Rows are points. A path goes straight from each point to the next, and from the last back to the first. The post is the endless flat space through its rows: a point in 2 columns, a line in 3, a plane in 4, and so on, so that a path can go around it. Count how often the path circles the post. Going back the other way cancels.

Post (1 x 2):
[[5 0]]
Path:
[[ 41  -4]
 [  4 -20]
 [ 22 -56]
 [ 51  16]
 [  0  42]
 [-22  28]
 [ 40  40]]
Times around: 0

Post, 5 rows:
[[ -9   2   0 -16  20 -18]
 [ -5   9  -9  -1 -40  16]
 [  4   3   5   9  -6  -8]
 [ 35 -23  -3   6  35  14]
 [ 12  10 -24   9 -25   3]]
Path (22 x 6):
[[ 10   8  -1  -2  -8   2]
 [ 50 -12 -20   5 -19  -6]
 [  7 -27   6  15  -4  -8]
 [ 18 -17   3   6   5 -22]
 [ 15   6 -17 -15 -22   6]
 [  8   3  -4 -25   3   4]
 [ 13 -20  -2 -18   5   0]
 [-10 -10  -3  -6 -30   8]
 [ 10  -7   5  37  -4 -13]
 [ 22  -7 -32   7  13  30]
 [  9  23 -12   5   7 -28]
 [ 13  10   2 -27 -10   2]
 [ 21  16  -5 -21 -21   2]
 [ 36  21  -3  29 -19   9]
 [ -6  21 -21  22   5 -13]
 [ 37  21 -60  14  -3  40]
 [ 11   4 -13 -22   1  21]
 [ 20   3   4  -2 -11  -4]
 [ 18 -13   7  10 -25  -2]
 [ 26  -9  -4 -18  -5  24]
 [ 16  10   0  -3  18  -5]
 [  0  26  12  14  11  -3]]
Times around: 1

Post:
[[  8 -16  60  -8 -15   2   6  -8  -8  -3   4]
 [-10 -15  -9  10  28  17 -21 -10  14   5  -9]
 [-15  11 -30  -4  29 -20 -24  10 -11  20   2]
 [ 14 -25  29 -28 -30   5  24 -19  -5 -46   6]
 [  4  -4  21  -1  -9   8  33 -30 -27  -9 -12]
 [-24 -16  -8  22  25  -8  13  14   4  -1  30]
 [ 21  -7  25 -22 -30  33   9 -20 -47 -24  20]
 [-24 -11  -7 -51  16   1  -5  -4 -10  42  21]
 [-11 -22  38  -6 -39  12  33  19  -3  -9  -7]
 [-37  -4   2   6  52   2   1  29   2 -24   1]]
Path (6 x 11):
[[  6  -6  24 -12  -7   9  31   5  22  21 -23]
 [ -9  -3  30  19   1  30  18 -28 -12  -5   0]
 [  5 -13  29 -18 -19   6 -21 -28 -35 -15 -16]
 [ -1 -23   9 -22   8 -14 -15  24 -39 -29   5]
 [  5 -14 -10 -55  -8  19   9  15 -10  34  50]
 [ -1   8  -6   0 -14 -30   2  33  10  -6  45]]
Times around: 1
